Each row of a before or after table is a point. One or more steps were done to the points. Then noise was added and the rows were shuffled. The steps act on columns, c1 being the first. Write out the steps. A step turns or swaps two columns, mirrors them in a line or flattens them onto one, adds a multiple of one to another, or multiplies or shifts one. Angles are multiples of 10 degrees, from the lower column toward the higher: turns from -170 to 170, lines from 10 to 170 but not 90. Use the fewest steps. Two steps may share a column if one is a turn and the other turns, adds or multiplies; they go together, in the order done. Otherwise the lowest column goes first.

Before, 12 rows:
-15  -30
15  -1
4  -26
-4  -34
-10  -3
-43  31
1  -20
13  -9
6  2
-10  -16
-17  -7
13  34
After:
-4  -68
-6  -32
9  67
-6  -7
-9  -61
0  -40
3  3
1  -52
-30  62
-12  -15
11  -3
8  -17
Steps: multiply c1 by 0.7; multiply c2 by 2

Before:
-53  -22  -15  -7  6  -25
4  -5  26  1  21  -11
-25  -32  -33  -11  23  -9
-32  3  8  17  8  1
35  3  -1  52  -18  -32
-46  8  -26  31  66  24
33  -29  -1  2  -37  19
35  49  12  -17  -21  21
After, 8 rows:
-12  -5  25  0  19  -7
20  -31  0  3  -35  -31
21  52  11  -16  -20  -36
-23  -22  -13  -9  8  54
2  0  9  16  7  35
-7  -32  -31  -9  21  25
-32  3  2  52  -17  -38
21  9  -25  28  64  47
Steps: turn c1 and c6 by -90 degrees

Before (14 x 12):
-30  -3  2  -11  -10  10  6  6  -18  -11  3  -42
-16  56  2  31  -15  -2  -4  -7  39  -41  -34  10
-21  -24  -9  3  10  8  37  -5  16  25  7  -20
-16  -29  -25  -19  15  20  -32  -9  9  -25  -6  -43
47  22  -1  -27  5  67  -5  -30  -40  -89  -11  48
0  -32  15  -5  -1  24  -18  22  -25  13  -20  -26
26  6  -22  -14  -9  -15  -3  -12  12  9  3  -42
-14  -43  -24  -48  -13  -9  -10  -17  -10  10  -21  -14
-16  -8  -31  -31  0  -20  -18  18  -9  -2  20  -15
-7  10  13  -45  25  7  -13  -16  5  0  -4  -13
-14  12  -26  -33  -24  35  -14  2  13  9  -3  -22
-23  55  1  55  -2  22  -21  -50  2  -12  -7  17
9  -34  -17  -22  22  19  -3  18  3  19  9  4
19  14  41  12  -21  53  -25  -48  5  -64  20  51
After (14 x 12):
-31  -2  2  -18  -12  10  9  5  -16  -12  0  -44
48  20  -4  -43  6  65  -8  -32  -43  -88  -4  47
-16  56  1  51  -13  -2  -1  -7  40  -39  -14  9
-17  -6  -31  -50  0  -19  -64  17  -9  0  9  -17
-13  14  -27  -53  -25  35  -54  1  12  10  -1  -25
-17  -29  -26  -32  13  19  -70  -11  7  -25  -2  -44
27  7  -25  -23  -9  -15  -35  -14  13  9  0  -43
0  -34  16  -10  -3  25  4  26  -27  14  -8  -26
-23  55  0  89  -2  22  -20  -52  2  -14  -3  16
8  -31  -16  -34  24  20  -31  19  1  19  1  5
-15  -42  -24  -76  -12  -9  -48  -16  -11  11  -10  -16
-6  10  13  -73  26  7  6  -15  5  2  -1  -14
-22  -23  -7  6  11  8  22  -4  16  26  5  -21
18  13  40  21  -21  54  37  -48  3  -65  6  53
Steps: add 1.5 times c3 to c7; multiply c4 by 1.6; multiply c11 by 0.4

Before (11 x 20):
-53  -19  20  3  24  31  -4  7  16  3  11  6  -29  -13  -19  -8  -16  -9  -10  -32
-23  8  18  36  9  31  -23  43  -25  -27  -5  14  8  -16  8  -1  -23  15  -4  -19
-14  -12  -40  22  -2  17  8  -4  -18  19  33  26  -40  1  -5  -24  -17  -24  -34  -56
-24  -1  -11  13  3  34  -33  -11  -14  -1  -12  22  -40  7  4  -9  -17  -13  -15  15
15  -3  6  -27  -64  -10  21  34  18  -22  -31  28  25  -44  -28  6  -38  -5  36  -4
-7  -42  -41  -20  -27  -13  26  -26  20  -3  45  49  9  34  8  -28  11  -10  -11  -25
-4  -13  18  7  -44  -11  -5  50  -5  -8  -6  37  3  -42  -18  63  -56  33  38  28
13  -14  -34  -4  -15  -24  29  -41  16  20  53  32  -3  21  48  -16  -17  -48  26  -28
49  -41  -7  -12  7  16  6  -29  4  9  49  47  -22  10  30  -24  -27  -16  -10  -42
11  -37  -60  -7  15  8  16  1  19  4  41  47  1  -7  -1  -24  13  -46  14  -18
9  14  38  5  -22  -32  33  22  0  -2  -18  26  26  -35  -49  28  -28  12  8  37
After (11 x 20):
-54  -18  18  -4  24  35  -4  8  18  -12  -6  -5  -29  -11  -21  -7  19  -10  -14  -31
8  15  39  0  -21  -32  34  23  1  27  19  -20  28  -34  -49  23  29  13  7  31
-5  -14  18  -5  -46  -11  -9  50  -2  2  6  -27  4  -41  -21  65  59  32  41  27
48  -43  -5  -5  10  19  6  -29  6  -65  -52  -42  -22  11  26  -20  36  -14  -10  -43
-8  -42  -39  4  -26  -13  25  -29  19  -71  -47  -49  9  34  10  -26  -4  -12  -8  -23
-14  -9  -39  -31  -2  16  9  -3  -20  -28  -25  -23  -40  3  -8  -26  19  -21  -33  -57
-25  -1  -10  -10  1  33  -34  -10  -15  16  14  -20  -40  8  5  -8  22  -14  -14  15
14  -2  6  36  -61  -9  20  31  19  24  21  -17  27  -44  -32  4  45  -5  35  -4
12  -37  -59  -10  16  9  13  0  20  -56  -38  -47  4  -10  -2  -26  -5  -44  12  -20
-21  8  18  -34  7  28  -22  43  -25  -18  16  -5  5  -18  8  1  27  16  -2  -18
11  -16  -34  -14  -16  -23  30  -39  18  -60  -50  -29  -2  19  47  -17  21  -48  29  -27
Steps: add -1.5 times c11 to c10; turn c4 and c11 by 160 degrees; turn c12 and c17 by 170 degrees
